Each row is a point. Each copy is the shape, with its points in the same order, turned, moved and blurred by noise. Is it also mirrored, or only turned?

Shape:
[[ 21  19   0]
 [ -3   0 -25]
 [ 48   3  62]
 [  7  12 -20]
 [-68  42 -23]
 [ 61 -12  29]
 [ 36  30 -22]]
Copy 1:
[[-10  39 -11]
 [-16   9 -34]
 [ 40  42  50]
 [-15  24 -32]
 [-84   0 -18]
 [ 47  40  15]
 [ -8  59 -25]]
Copy 1 is: only turned
Copy 2:
[[ 33  31   4]
 [ 24  11 -35]
 [ 65   0  61]
 [ 29  14 -17]
 [-52  40 -21]
 [ 77  -4  27]
 [ 53  49 -12]]
Copy 2 is: only turned
Copy 3 (7 x 3):
[[-14  31 -26]
 [  3  25   9]
 [-34 -11 -82]
 [  4  31  -8]
 [-53  48  59]
 [  7  -5 -75]
 [  6  60 -32]]
Copy 3 is: mirrored
Copy 4 (7 x 3):
[[  8  24 -22]
 [-20  -3 -19]
 [ 73  31  -1]
 [-12   7 -21]
 [-71  39  24]
 [ 67   1 -27]
 [  3  22 -49]]
Copy 4 is: only turned

Shape (6 x 3):
[[ -3  43 -29]
 [ 36 -35  15]
 [-49 -26  19]
 [ 10  52  -8]
 [-65 -33  17]
 [ 18  32  43]]
Copy 1 (6 x 3):
[[-20  54  -9]
 [ 42  -9  30]
 [-41 -19  51]
 [ -6  68   9]
 [-54 -29  52]
 [ 17  54  61]]
Copy 1 is: only turned
Copy 2:
[[ -9   3 -50]
 [ -8 -33  42]
 [ 68 -50  -3]
 [ -7  17 -27]
 [ 78 -52  -9]
 [ 19  28  16]]
Copy 2 is: mirrored
Copy 3 (6 x 3):
[[-35  41  19]
 [ 13 -43  34]
 [ -8 -23 -51]
 [-12  55  31]
 [-14 -20 -61]
 [ 37  30  15]]
Copy 3 is: mirrored
Copy 4, 6 rows:
[[ -8 -39 -48]
 [ 35  15  25]
 [-40  39  -4]
 [ -8 -53 -27]
 [-48  52 -11]
 [-18 -41  28]]
Copy 4 is: mirrored

Shape (8 x 4):
[[ 28  11  11   1]
 [ 35   1  37 -11]
 [ 21 -10  -9 -40]
 [ 24   9 -95 -32]
 [ 11   8  13  -3]
 [-33  -5  16 -11]
 [ 14 -81  13  -3]
 [ 30  -6  38  -1]]
Copy 1, 8 rows:
[[  6  32  -8  -6]
 [  5  56  11   4]
 [ 22  11 -18  36]
 [ 51 -32 -81  15]
 [  2  19  -5   0]
 [-20  -7  30  21]
 [ 66  13  53  26]
 [  8  51  11  -1]]
Copy 1 is: mirrored
Copy 2, 8 rows:
[[ 18  12   3  18]
 [ 37  32   9  14]
 [ 17   5  -6 -29]
 [-15 -71 -43 -31]
 [  7  21   4  20]
 [-27  40  20  -7]
 [ 26  -5  78 -31]
 [ 32  31  21  23]]
Copy 2 is: only turned
Copy 3, 8 rows:
[[ 10 -34   0  -1]
 [-13 -59   8 -16]
 [ 16 -21 -50 -22]
 [ 56  27 -77  23]
 [ -3 -19   0  -5]
 [-22  14  -4 -20]
 [-69 -38 -54   0]
 [-11 -55   1  -8]]
Copy 3 is: only turned

Shape (9 x 4):
[[ 14 -20  25   3]
 [ 38  39  36   2]
 [ 86  25   6  14]
 [-26 -17 -16   0]
 [ 56 -34  12   2]
 [ 14   2 -18 -44]
 [-57  -1 -18  17]
 [ 16 -49  57  -7]
 [ 43  -5 -24 -25]]
Copy 1:
[[ 25  27   6  12]
 [ 10  86 -22   3]
 [ -8  95  21  39]
 [ -9  -9  14  -4]
 [ 29  50  40  36]
 [ -7  45  40 -30]
 [-27 -23 -25 -13]
 [ 72  29   6   8]
 [-14  56  51   1]]
Copy 1 is: mirrored
Copy 2, 9 rows:
[[ 13   5  49  13]
 [ 24  58  14  30]
 [ 83  54  21  24]
 [  1 -32  11  -7]
 [ 55  14  63  -1]
 [ 18  15   9 -41]
 [-20 -45 -14  14]
 [ -1  14  87  12]
 [ 53  15  15 -30]]
Copy 2 is: only turned
Copy 3:
[[ 10 -15   3  25]
 [-19  29 -24  50]
 [  8  15 -76  51]
 [-11 -25   6 -30]
 [ 29 -32 -34  38]
 [-42 -41 -31   8]
 [-19  -1  25 -53]
 [ 25 -36  28  52]
 [-16 -35 -54  15]]
Copy 3 is: mirrored
